Rows are points. The window is the flat piece filled in between its corners: a triangle in 3 columns, a solid with four corners in 4, and so on. A path goes straight from each point to the next, and from the last back to the first. List the points from which the path goes on through the window.

Window:
[[ -6  20  11   3]
 [ 29   1  11  13]
 [-60 -15 -44 -30]
 [ 16  -5  39   2]]
Path:
(1): [-27  22 -19 -50]
(2): [28  0 10 -1]
(3): [ 12 -25  26  26]
(4): [  4 -22  24  20]
(5): [ 40  30  25 -20]
(6): [ -1  12  -8 -43]
(7): [ -5 -27  -6  15]
(8): [-35  -3 -17  27]
Through the window after points: 4

Window (8 x 8):
[[ -1 -21  -2  24 -17  -1  33 -12]
 [-46  -1  -7  -6  20 -32 -12  -2]
 [  4  17  -6   3  18  -9  60 -25]
 [ 29 -10 -27 -24  -9 -28   0  28]
 [  4  12 -22 -36 -16 -22 -12  -1]
 [-17  24 -13  14  23 -22  -9 -15]
 [  1  27  14  15   8  14  59  -3]
 [ 30 -11  -7 -39   3 -16 -17   5]]
Path:
(1): [ 10   9   9 -20  -6 -57  16   1]
(2): [-11  10  30   5 -10 -34  24 -25]
(3): [ -5   1 -24  -3   8   0   6  -1]
(4): [-14   9 -15   4  12  11  26  -5]
(5): [ -4  12  15   2   5 -23  26 -18]
(6): [ 13   6  12  -6 -17 -41  21  -8]
(7): [  1 -11 -16   6  -1  -3  22   0]
(8): [ 11  -5 -23  -6   3  -5   1   6]
Through the window after points: 6, 8

Window (9 x 9):
[[  4  19  16  10 -13 -31  14  16   3]
 [ 32  20   8  -3  18   5   6 -47  -9]
 [-16  14  -1  -1  24   1  27  -5  17]
 [ -7 -38 -17   0 -13  -6  17 -60  -5]
 [-21  15  -4 -15 -15 -14  -4  22  -5]
 [-22 -27 -32  23  -3  -3  33 -16 -38]
 [-11  -4  29   8 -10 -12 -26  27   5]
 [ -8  20  37   1 -31   4   9  39  -7]
 [-15   7  13  -7  21 -15  20 -44 -15]]
Path:
(1): [-13   2   0 -15  -9 -18   8  19  -7]
(2): [-21  34   1   7 -18  -3 -14   1  -1]
(3): [-30   5   3  18 -13 -13  11 -12  -5]
(4): [ -3 -14   0  -5  -4  -8  13  10 -16]
(5): [ 6 -8 11  3  4 -9 22 -8 -9]
(6): [-33  25   0  22 -11  10  10 -29 -10]
(7): [ -9  16  17  23 -21  -2   2  -2 -10]
(8): [-11  -3   9 -11 -12  -3  22  21 -10]
Through the window after points: 1, 7

Window, 12 rows:
[[  4 -31  14 -38  39  17  22 -16  12   0  16  24]
 [-34 -23   7  21 -40  -9  43 -27  11   3  32 -32]
 [-32   4  -8  50 -17  -9  40  18  22  11 -33   4]
 [ 10 -19 -20  19  30 -29  31   3   5 -29  59 -10]
 [ 26 -39   1  20  25 -28  -6  17  16  10   9  43]
 [-44   9 -18  20   3   7 -33  -7  19  -3 -18  20]
 [  0 -35 -18   3  13 -29  -1  53 -43 -15 -20  -3]
 [ 53   4   8 -33  -7  -4 -31   6 -15  14 -18  33]
 [  0  -2 -33  -6  -1   4 -13 -38   1 -33  14  60]
 [-20 -28 -45  14   2  -4  21  44 -39  13  15 -22]
 [-11   7   3 -18  -4 -10  -6 -11 -51  38 -36   6]
 [ 18   7  -4  41 -37  18 -10 -40 -25  -3 -23   4]]
Path:
(1): [-10 -16 -43  12   9 -10  12 -17   6  -1  -3   1]
(2): [ -7 -18  19  23   1  -6   9  17 -16 -19  37  23]
(3): [-17  15  15  39 -14   2   6 -11 -21 -14  37  19]
(4): [ 23 -41 -31   4 -17  -4   4 -16   2  18 -44 -14]
(5): [ -5  -2 -30  17   9  -7  12 -17  18  -5 -22  -7]
(6): [-14  -9   8  27 -14  -2  -8  14 -21   0   7  25]
(7): [-30 -10   9  34   0   9  39  33 -31 -12  39   9]
(8): [ 29 -21 -46  -4  22 -42  -1 -26  27 -10  13 -13]
Through the window after points: 3, 5, 7

Window, 14 rows:
[[ 21 -19   5  29   4  31  54   1 -48 -16  -8  -1  10 -32]
 [  1  33  -5  45 -20  37  11  -7  44 -23  -6 -48 -38  34]
 [ 10   9 -12  27  -1 -18   8   1 -35  16 -35   2   7  -6]
 [-35   5  14  -8 -34   8 -12   7 -57  11 -10  -2 -60  23]
 [  3 -16  19   7  35 -22  -4  -7 -12  13 -10  -9   1 -20]
 [  4 -18   6  20  13  26  -2   5   3 -50  -3  17  31  -5]
 [ 14  33  13  -8  23 -10  -2  14 -15  24 -12  33  -3   9]
 [  0   3   1 -16 -19 -57  -8  21 -16  24   8 -12 -27  11]
 [-30  20  19  19   8 -11   7  30  -6  18 -16   6   5 -14]
 [ -1 -12 -22 -14  38  16  19  24   4 -25  -3 -16 -11  20]
 [ -3   7   4  38   9 -38   4   8   9  36 -13  54   6   6]
 [ -9  39  -2 -30  34 -46  10 -59 -20 -13  -6  15 -16   5]
 [-16   3   9 -37  31  20  25  -5 -12  24 -14  10  30   5]
 [-11  13  -8  34  15  21  13 -32 -48  18  14 -15  13 -41]]
Path:
(1): [  5  27  -6 -27   1   1   8   3   8  10 -13  14  -4 -40]
(2): [ -4 -14  19  40  30 -14  13   5 -45  -1  -4  -5  -1  39]
(3): [-19  -9  44  16  24 -15  25  19 -14 -10  17 -21  29  17]
(4): [  7   6 -17   6   4  14   9  -4 -12  -2 -14   6 -19 -12]
(5): [ 14  -6 -21   2   4  23  17 -18  -5  -2 -29  11 -24 -43]
(6): [ -1  12   1  21   5 -17   7   1 -32  12 -12  -3  10   4]
(7): [  1  14   8   5  13 -13   3  -4 -17  14  -7   1   2  18]
(8): [-18  10 -15  -6  22  -6   8   2   1 -11 -12  10 -16 -25]
Through the window after points: 1, 5
